Each row of a before or after table is a point. The points were changed in one or more steps. Then noise was added and the rows were shuffled. The steps act on how far a point lies along the listed directions, d1 being the first. What was done? A step turns or swaps two directions, mirrors them in a line or flattens them onto one, adds a multiple of one to another, or multiplies one. Angles are multiples of 10 degrees, from the lower direction toward the higher: turns from -170 to 170, lines from 10 to 170 but not 90. Use the fewest steps. Two steps may share a direction if one is a turn and the other turns, adds or multiplies; they go together, in the order done. Otherwise the lowest direction goes first.

Directions:
(1): [-19  58   2]
(2): [-27  -7 -54]
(3): [-51 -18  28]
Before (11 x 3):
[[-60  39  95]
 [-10 -70 -43]
 [ 52  14   4]
 [-10 -27  52]
 [-27 -30  13]
 [ -6  11  12]
 [-36 -19  41]
 [ 24  15  -9]
 [ -3  44  12]
 [  5  27 -14]
 [  2 -63 -10]]
After:
[[ -11   -3  -13]
 [-112  -12  -37]
 [  28   36  -27]
 [  21    6  -15]
 [ -28    0   35]
 [  32   -5   74]
 [  15  -12  -21]
 [ -57    0   24]
 [  14   21   58]
 [ -47   27   24]
 [ -14  -11  -42]]
Steps: turn d1 and d2 by 120 degrees

Directions:
(1): [ -5  -3  -3 -86   1  50  -8  -8]
(2): [ -1  49  -1   8  42  -3 -46 -60]
(3): [  4 -24  72  -9  12 -17 -53  29]
(4): [-22  66  12 -35 -12 -49  20  28]
(5): [-64 -42 -28 -15 -10 -44 -22 -24]
(6): [ 23  18 -18   4 -79   3 -51  -2]
Before (14 x 8):
[[-43 -16 -41 -25 -46   3 -63 -39]
 [ -8 -14  54 -30  -2  12 -12  21]
 [-39  -9  26 -26   3 -41 -49 -18]
 [-24  14 -13 -31 -20   1 -11  -5]
 [ 59 -31  45  48  19  45 -11  40]
 [ 59 -49  23  73 -43  58  -6  11]
 [ 66   9 -21  33   1  57 -60 -30]
 [ 54 -30  56  32 -21   6 -14  44]
 [ -6 -47  54 -39  17  11   8  22]
 [ 16 -23 -63  65 -32  23 -40 -65]
 [ 24  37 -47  26 -31   1 -18 -43]
 [ 61 -13  64  -2  -9  25 -30  33]
 [ 36 -43  52  39  18  20   7  27]
 [-22  13 -20 -31 -38  14 -28 -51]]
After (14 x 8):
[[  -4  -10   24  -52   -7   35    9    7]
 [  15  -57   55   -9   27   39    7   21]
 [   3   25   14  -45  -36    5  -56  -14]
 [   2  -73   38   -1   65   31    2   18]
 [ -33   -3  -58   -5  -58    6  -53  -43]
 [ -25   26  -27   -9  -27    0   -3  -10]
 [  24   -9   24  -52  -16   51   22   16]
 [ -11  -76   48  -30   32    4    1   22]
 [ -30 -118   29   29   30   17    6   -3]
 [ -11  -56  -34   76   -3  -10  -57  -60]
 [ -30   -4  -22   39   13  -48  -13  -50]
 [ -25  -55  -34   18   70    6  -28  -54]
 [ -30   13  -39   -4  -36   -5   -8  -57]
 [ -16  -60   31  -61   44   13    7    1]]
Steps: turn d1 and d3 by -50 degrees; swap d5 and d6

Directions:
(1): [-22 -24  32  37  19  15  26 -18 -50 -52 -50 -47]
(2): [ 33  -3  -1 -21  10  66  20  -1 -58  -2  -3  72]
(3): [ 46 -29  31  37  42  39 -11 -36  65  23 -13   1]
Before (13 x 12):
[[-22   2  -7 -16 -37 -16   6  11 -35   1  -2  -4]
 [-20   6  -6 -12 -19 -14  10  10 -54 -19  -9 -30]
 [  3  -5  -5   7   7  10   4  -5   2  -9  -2  -6]
 [  4  -6  -5  -8  11  23  10   0  -8  -4  -8  34]
 [-20  13  -9  -9  -5 -17   8  15 -15  -3   1   7]
 [  8  -3  -9  -7   9   8 -10  -8   7   5  13  22]
 [-33  32 -31 -26 -41 -45 -21  25 -14   7  18 -27]
 [ -2  -2   2   4  -1   1   4  -4 -17  -3  -3   3]
 [ -5   5 -15  -1  -9 -11  -9   0   0   7  20   8]
 [-16  -1   9  17   4 -11   3  -2 -11 -14  -8 -31]
 [-55   8  -3  19 -18 -33  20  11 -54 -39 -30 -47]
 [-38  25 -16 -13 -22 -26  16  24 -57 -27   1   4]
 [-47   6   0  -2  -8  16  29   6 -88 -49 -32 -21]]
After:
[[  -3  -15    7   17   20    6   -5  -18    4  -12   -7  -11]
 [ -41   58  -65  -59  -63  -56    0   56  -50   17   42   39]
 [ -31   36  -43  -51  -51  -49   -3   39  -51    5   26   -8]
 [ -69   50  -46  -47  -57  -72   12   55  -78  -28   27    6]
 [ -17   -9    1   13   10  -17   -2   -3   26   -9  -15  -18]
 [   4   15  -15  -16   -9   -3   -6   13   -2   19   25   23]
 [ -12   -3   -6    4   -3   -3    4   -5  -34  -13    3    3]
 [ -69   59  -61  -60  -65  -79  -15   53  -15   10   45  -11]
 [   8   -5  -10    6    7    4   -4   -1   20    4    6   -1]
 [ -45   39  -42  -59  -52   -9   12   40 -121  -28    6   16]
 [  -9    5   -3   -2   -7  -18   -3    3    0    6    9   -1]
 [ -33   20  -18  -20  -16  -26   14   25  -40  -13    3    7]
 [ -42   18  -22  -33  -59  -36    6   28  -61   -7    7   -1]]
Steps: turn d1 and d2 by -160 degrees; multiply d3 by 2

Directions:
(1): [-54  15  29  72  33  13 -34   9  41 -11  -3 -19 -46  35 -52   1 -26  51
  25  32]
(2): [  0 -27  26 -19   6  24  72 -49  41  41  17 -29   5  27  28  86 -29  18
   3  22]
Before (10 x 20):
[[-53  15  14  68  13  -6 -56  16  10 -35   1   2 -38  24 -49 -34  -9  13
   14   2]
 [ 35   6 -30 -52 -17 -22 -27  19 -39 -23  -6  22  16 -41  22 -45  24 -41
  -14 -26]
 [-35  -8  42  24  33  15  49 -40  56  22   3 -33 -23  43  -9  71 -44  36
   12  48]
 [-32 -16  23   2  11  20  35 -27  17  18  -1 -12 -17   9   5  52 -25   7
    9   9]
 [-22  12  23  41  24  14 -21  23   1 -19 -12   0 -14  18 -19 -21  10  12
   20  -1]
 [-10  -1  10   0  -1  19  25 -56   1  -4  -2 -16  -8  25   1  63   8   8
   -8  11]
 [-12  -1  21   3   8  13  15  -2  22  12   5 -14 -23   2   6  22  -6  -2
   13  -7]
 [-46   7  31  56  42  23  -6   9  47   2  -7 -28 -46  30 -45  16 -21  37
   35  41]
 [ -1   6  -6   1  -5  -2 -13  17  -7 -23 -21 -23 -14   2  -1  -5  17   8
    3  -9]
 [-27 -18  27   7   6  29  32 -28  47  20   6 -22 -23  30   9  57 -20  22
   11  25]]
After:
[[-13  -2  13   5   0  19  23 -55   3  -6  -2 -18 -11  27  -2  64   8  11
   -7  13]
 [-69   1  59  66  52  20  29 -37  81  15   1 -46 -51  63 -40  70 -58  64
   26  66]
 [-41 -11  29  16  17  20  28 -24  23  17  -2 -15 -27  13  -6  51 -29  18
   11  13]
 [-94  20  58 119  72  33 -37  17  83  -9  -8 -43 -86  61 -92  15 -45  83
   58  70]
 [-20   2  26  14  14  16  11  -1  28  12   4 -17 -28   7   0  23 -11   6
   16  -4]
 [ 69  -4 -48 -95 -35 -30  -6  13 -65 -16  -4  33  44 -63  53 -46  40 -73
  -31 -47]
 [-46 -13  35  30  17  33  21 -25  59  16   5 -29 -37  42  -8  57 -29  36
   19  37]
 [-91  26  35 120  38   4 -81  22  40 -45   0 -11 -72  49 -87 -32 -28  50
   31  25]
 [-44  19  34  71  38  18 -35  28  19 -23 -13 -10 -34  31 -41 -22  -1  35
   32  13]
 [ -3   9  -4   5  -4   0 -13  20  -5 -23 -21 -25 -17   5  -3  -5  15  12
    5  -7]]
Steps: multiply d1 by 2

Directions:
(1): [ 20  25 -64 -18 -44  57  62  63  -9  -8   2  29 -11 -43  44 -17  -5  32
 -23  -7   6 -79  39 -17  -9 -11   6  40 -11  65 -21  -9]
(2): [ 38  80 -19   8   3 -27 -60   9   7  26 -28 -14  15  15   5  11  33  23
  34 -24 -65 -67  -3 -44  35 -56 -35 -45 -22 -17   2  47]
(3): [-29  -4  24 -58 -12  29 -29  14  24 -23 -20 -20 -15 -30 -70 -34  46 -83
 -23 -38  40 -35 -17 -45 -16 -66 -13  27  45 -14  -1 -18]
(4): [ 36   1 -17 -35  30  64 -78  53  72   9  37   5  22 -20  19  13  21 -39
 -20  15 -12  37  58  33 -15  49 -23 -25 -22 -20 -44   6]
(5): [ 14  50  26  20 -53 -23   3 -14  31 -72  31  66  25   6  42  25  11 -26
 -71 -24 -35  -3 -18  54  -1 -12 -22  30  23 -33  62  -7]
(6): [ 50  13 -29 -11 -17 -24  23 -59 -47   7  47   1   8 -33 -73  46   9 -53
   8  39  -4 -36  23  27 -88   6  -4 -35  -8  25   9  38]
Before (10 x 32):
[[ 40  23 -46 -25 -26  14  26   9 -20  16   6 -16 -17 -33 -24  10   9   5
    3  13 -14 -56  27 -12 -15 -20   0 -11 -25  22 -25  18]
 [ 18  -1 -21   7   3  -1  26  -7 -16  24  26  11  -1   2  18  19 -45  28
   24  19   3   2  19  11 -14  34  -3 -15 -16  15 -10  10]
 [-12  -1   4 -17  15  15 -45  43  36  22  -6 -10   9   1   6 -10   7  19
   -1   3  -4  13  -3 -31  37 -20  -8  -3 -14 -24 -15   0]
 [ 25   2 -37  -8   4  45  -1  28  11  10  32   3   7 -24   2   7  -8   4
  -11   8  13   2  35  13 -12  31  -2 -17 -17  20 -24  20]
 [ 24  -9 -19 -13  17   3 -38   1  -9  10  23  -2  10   0 -20  20  -9 -10
   28  32   1  21  38   7 -35  32   3 -41 -18   9  -8  20]
 [ 37  87  10  16 -33 -26 -44  -2  48 -59  31  50  42   8  14  19  32 -50
  -59 -25 -66 -25  -4  31  -7 -51 -53  -6   9 -46  56  21]
 [ 15 -24 -18   2 -20  17  26  -8  -7   7  40  17   5 -10  -3  27  -8 -11
   -2  35   0  25  18  36 -28  49   5 -15 -27  13  -6  21]
 [  8 -29 -15  -9   4  16 -15 -22  -8   1  25 -32   2 -22 -29   8  -3 -35
    4  12  21  17  22  23 -54  19   5 -23   2   0 -30   8]
 [  0   2 -12   6 -15   7  34   6 -21 -10   2  13   2  -7  20   7 -11   7
   -7  -5   8 -13   4 -11 -15   5  14  11 -19  11 -18   6]
 [ 26  -4   7  18   5   6   2  -3   6 -11  51  19  19  11  21  35  -7   4
  -11  30 -11  44  14  54 -25  49   7 -19 -14 -10  -8   1]]
After:
[[   2  -34   -1   -6   15    4  -29  -37   -8    4   24  -39    4  -10
   -40   13   -4  -41   11   14   18   34   12   28  -49   21    8  -33
     5  -13  -25   11]
 [  24    5  -34    3   -8   11   41    9  -15   23   28   20   -4   -8
    28   17  -45   36   21   12    6  -14   26    9  -15   31   -4   -4
   -20   29  -13    6]
 [  20  -10   23   24   17  -10  -14  -17    7   -7   51   12   22   21
     9   41   -7   -3   -6   33  -13   63    7   58  -22   54    6  -30
    -9  -26   -2    3]
 [  35   84   20   19  -25  -35  -54  -16   50  -55   30   44   44   16
     6   19   32  -55  -54  -23  -72  -12   -9   35   -4  -51  -56  -14
    10  -56   58   22]
 [   8   13  -41   -3  -38   33   65   36  -25  -17    1   27   -1  -29
    45    0  -13   21  -19   -7   15  -49   23  -17  -21   -2   18   31
   -23   44  -28    5]
 [  17  -18   -6  -10   26  -12  -51  -15   -5   13   22  -11   11   10
   -28   26   -9  -19   33   33   -2   41   28    9  -35   35    2  -50
   -17   -8   -5   23]
 [ -14   -3   11  -15   20    6  -49   36   37   25   -5  -13   11    5
     2   -9   10   17    2    4   -6   22   -6  -32   38  -22   -6   -5
   -12  -31  -11   -2]
 [  58   45  -96  -39  -62   59   79   61  -25   12    5    7  -28  -69
    11   -3    3   31  -16    7   -9 -117   59  -26  -23  -28    3   21
   -38   77  -40   12]
 [  32   15  -69  -17  -21   75   28   61    7    6   34   18    0  -47
    24   -3  -13   20  -24    2   14  -39   56    3  -18   27    4    4
   -24   52  -36   15]
 [  17  -22  -25    0  -25   23   34   -1   -9    8   41   18    4  -17
    -2   25   -7   -5   -4   38    0   21   27   35  -28   50    5  -11
   -26   21  -10   19]]
Steps: multiply d1 by 3

Directions:
(1): [ -21  -21   44   43   37  -20    6  -44   25  -54   23  -10   72   56
  -37   30   65  -25   21  -19   39    4   22   -7   18   53   29   33
   23   -2  -18   57   -7  -62  -12  -49   -5  -17   23  -14   -3  -16
  -16  -48  -23   -7  -10   16  -25  -28 -104   56   20  -35   44  -41
   35  -60  -19   17   42  -15    3  -19]
(2): [-36   6  27 -32   5  -1  67 -19 -63  84  61 -13 -16  -2   7 -24 -29  68
  25  19   1 -49 -69  -7 -92  33  40  -9 -42   1  -4  -4 -15  40  50 -23
  31 -39  45 -11 -29 -23   4  13 -13 -34   0  -9 -53   6 -42  18  53 -25
  46 -12 -10 -29  22 -34 -20   2 -55   1]
(3): [ 48  18  48  10  43  13  60  10  48 -19  -3 -41 -15  -3  -6 -19  14   4
 -23  23 -19 -30 -31 -32  39 -54   4   3  49 -58 -27   7  53  14 -27  17
  63   2 -20  52  17  47  37 -22  27 -43 -50 -69 -38  26 -21  -9 -23   2
 -36   3 -37 -24  20 -50  53   1 -62 -86]
(4): [  5 -63 -34 -13 -61  -5  40  39  42  26 -34   6  12  29  14  54  28  19
  46 -11  53 -12 -56 -35  18  24  10 -24  13  -2 -47 -55  50 -42  15  18
 -13 -14  61 -24  13   2 -15  -3  38  -5  15 -15 -11  -9  95  82   1   3
 -13  36  11 -53  86  19  27 -14  34 -15]
(5): [ -9  39  26 -58  16  -3  41 -21  37 -44 -54  26  32 -19 -12  10 -46 -53
  42 -35  13   9   1 111  31  22  22  22 -10  14 -37  21 -17  34 100 -14
   4 -51 -21 -21 -51 -45  55  -9  -1  -9  11 -64  31   8  27 -49  13 -35
 -43 -12  11  -9  50   3  13  14  13 -19]
(6): [ 11 -21  27  21 -11 -45  55  16 -60 -41   0  20 -52  -2  30 -20 -31 -15
 -19  24   6 -35  56 -31 -39  43  57 -60 -32 -72 -21  10  33 -39  -7  16
 -24 -42 -37   4 -21 -36  61 -33  41  -1 -12   4  36 -35  -8   8 -33 -42
  -5  93  33  40 -40  38  53   2   6  25]
Before:
[[ 28  10 -12  35   1   3 -24  34 -22  -8  17  -5 -26  -3  12  -6   1  17
  -29  31 -10   2  18 -48  -6 -21  -8 -26  14 -46  16 -20  18 -13 -36  28
    0   5  -7  32  29  12   6   1  14  -6 -13  13  -1  -6   2   4 -31  12
    6  49  -3  25 -27   7  19  16 -11  14]
 [-15 -20  -3   5 -13   5   6   1 -20  49  61 -42  -8  23  -9   5  29  40
   11   9  13 -23 -47 -55 -20   0   7  -4   0  -9  14 -15  20 -13 -16  -2
   24  -4  38  -2  21  12 -23   9   6  -7  12  13 -43  -6 -10  35  29  22
   27 -12 -15 -38  17 -21  -4 -10 -22  -5]
 [  6 -27   3  33  -8 -31 -11 -10 -31 -15  16   5  -5  25  10 -18   8  -4
   -9  18  11  -8  59 -40 -10  17  10 -21 -12 -43   5  22  17 -32 -41 -18
  -20  -6   4  11  -2  -4   3 -28   5  12  -6  34  14 -38 -49  29  -6 -11
   31  40  22  21 -48  33  20   5  14  21]
 [-54   4  21 -11  10  29  31 -25 -27 104  71 -18  31  16 -10   6   3  76
   46  13  19 -19 -91 -17 -50  14  -4   8 -24  42   9  -3 -33  28  19 -31
   26  10  87  -6   6  12 -56  20 -49 -21 -10   8 -82  11 -54  48  61   2
   72 -72 -29 -66  39 -38 -39   7 -41 -22]
 [-15  25  -4  -2  -2 -12 -23 -23 -47 -13   9  19 -22 -23   7 -26 -41 -11
   -6   8 -31   6  60  10 -39  23   3 -22 -26 -14  23  23 -26   8  10   1
  -31   3 -29 -13 -10 -32   7   9  -7  41  13  27  46 -19 -32 -49  -8  -2
   13  20   0  67 -66  21  -6  11  11  43]
 [ 18   0  11  -1 -10 -20  45   9 -15 -18 -31  16 -21 -12  16   1  -1  -5
    6  -2  15 -19  11  -7  -7  23  37 -34 -15 -37 -28   2  30   7  34  14
   -3 -31 -15  13 -13  -2  53  -2  22 -12 -11 -21  15 -10  20   0 -22 -21
  -23  53  14  11  11   1  47  -2  11   6]
 [ -3  -6   6 -25 -14   4  17  -6  16 -24 -40  18  18 -15   1  24  -9 -42
   16 -23  18  22   7  42  35   9   7  11  -2  13 -17  -1  -3  14  24   0
  -15 -19   0  -4 -17  -6  10   5   1   7  11 -16  14  -5  38 -24  -7  -5
  -24  -7 -10 -14  33  11 -16   1   4  -1]
 [  5 -16   2  20  14 -20   8  -7 -18   4  13 -16 -19  14   2 -16  21  12
  -24  27  -6 -18  17 -27 -20  -1  11  -1  21 -20  17   6   6 -10 -47   5
   19   2  -5  23   0  13  -5 -22   0  -9 -31  15 -12   0 -48  30 -26   1
   21  24  -3   8 -15 -20   8 -12   2   0]
 [  6  -7  31   0  -4  10  32   1 -18   2  18  -5 -10  -1  18  -8  -8   4
    6  -2   7 -24  -8  -6 -10  13  28 -10  -8   3 -20   3  28   4  10   9
   -2 -24  13   1  -7  -1  25   0  11 -19   7  -8 -10  -3  19  13   5  -8
  -13  27  -3  13  35   9  26  11 -10 -16]
 [  3 -15 -21  12 -20  -4  -3  22 -30  10  -6  12 -13  -2  24   5  -8  11
  -14  13  16  -1  -6 -31 -19  18  21 -25 -19  -6  -2 -20  10 -11 -11   0
  -31   0 -10 -24   4  -4  12   8  11  20  15  23  17 -16  13  17  -9  -4
    3  31   5  21 -12  25  -3  -8  20  42]]
After, 10 rows:
[[  -7  -43  -23   29  -27    7  -17   18  -14   59   67  -51  -13   35
    -5   14   57   53    0   15   18  -21  -48  -99  -14  -12  -11  -11
    15  -10   23  -31   33  -35  -61   10   17   21   52    4   48   34
   -50   13   11    2   12   36  -51   -9    1   62   16   43   35   -6
   -18  -41   11  -15   -4  -18  -13   -2]
 [ -23   24    0  -12   -3   -9   -9  -28  -56   11   21   15  -23  -21
    10  -30  -45    5    5   11  -27   -3   38   11  -55   29    9  -20
   -35   -9   20   19  -30   20   25   -6  -24   -4  -12  -18  -17  -36
     5   14  -11   33   13   24   30  -16  -38  -44    9   -6   23   15
    -5   56  -54   13  -13   10   -1   41]
 [   9   -8   27   -3   -7   11   31    1   -6   -8    4    0   -3    0
    16   -2   -6   -5    9   -7   10  -20   -5    1    3   12   25   -9
    -4    6  -27    1   30   -1   14    9   -6  -28   13    0   -7    1
    26   -2   14  -17    8  -13   -4   -3   34   13    2   -8  -22   27
    -3   10   42   13   30   12   -4  -20]
 [  19    7   14  -11   -5  -22   49    7   -5  -35  -47   23  -16  -16
    13    4   -9  -21   12  -12   17  -13   18   15    6   24   40  -29
   -13  -36  -35    9   29   10   50   13   -6  -40  -24   10  -21  -10
    65   -6   21  -12   -7  -34   27  -10   28  -12  -22  -25  -38   52
    18   11   17    5   53    1   19    3]
 [  30    0  -17   56   -3    3  -39   40  -42    9   42  -15  -41    4
    16  -16   14   38  -47   46  -18   -4   21  -87  -24  -28  -15  -35
    14  -52   32  -23   21  -22  -71   32   -2   22   -3   40   47   26
   -10    4   12   -3  -19   37  -12  -11  -17   18  -33   23   25   51
    -6   31  -53    2   13   11  -20   24]
 [   7  -30   -6   34    6  -19   -2   -1  -30   24   31  -25  -27   19
     5  -17   37   34  -35   39   -7  -23   11  -66  -32   -7    3   -8
    23  -24   25   -2   10  -18  -76   10   21   17    6   29   16   26
   -24  -17   -1   -7  -33   34  -26   -1  -55   49  -26   13   37   26
    -7    7  -25  -24    1  -17   -3    4]
 [ -46  -29  -12    0  -19   37   14   -3    5  122   58  -26   41   36
    -9   34   38   89   54    7   38  -10 -116  -53  -26    6  -24    5
    -1   52    3  -34  -12    4   -5  -20   20   30  120  -10   33   36
   -87   24  -39  -15   -4   20  -94   13  -12   92   58   26   69  -71
   -33  -90   68  -34  -40   -3  -22  -31]
 [   5  -36   -4   50   -9  -32  -20   -5  -48    1   35   -3  -17   31
    14  -25   18   15  -23   30    5  -15   57  -73  -25   11    6  -29
   -14  -48   16   17   20  -41  -69  -14  -19    7   11   19   11    7
   -12  -24    3   16  -10   54    4  -41  -64   42   -7   -3   47   42
    19   23  -64   29   15    1    6   30]
 [  -6   14   20  -43   -1    0   29  -16   25  -49  -61   29   27  -25
    -2   22  -31  -67   26  -37   20   25   17   88   45   16   15   22
    -6   15  -27   14  -14   26   59   -4  -14  -40  -18   -9  -37  -25
    37   -1    0    4   13  -38   29   -4   43  -52   -7  -21  -41  -10
    -4   -9   41   15  -11    9    8   -6]
 [   6  -22  -25   25  -21   -6  -14   27  -35   11    2    7  -19    0
    27    1    0   17  -23   18   14    2    3  -48  -21   11   16  -30
   -16  -11    4  -20   11  -18  -30    4  -35   12  -11  -19   14    4
     4    9   12   23   12   35   18  -19    7   23  -17    0    9   36
     5   26  -25   27   -4   -8   21   46]]
Steps: turn d2 and d4 by 30 degrees; add -0.3 times d2 to d6; multiply d5 by 2
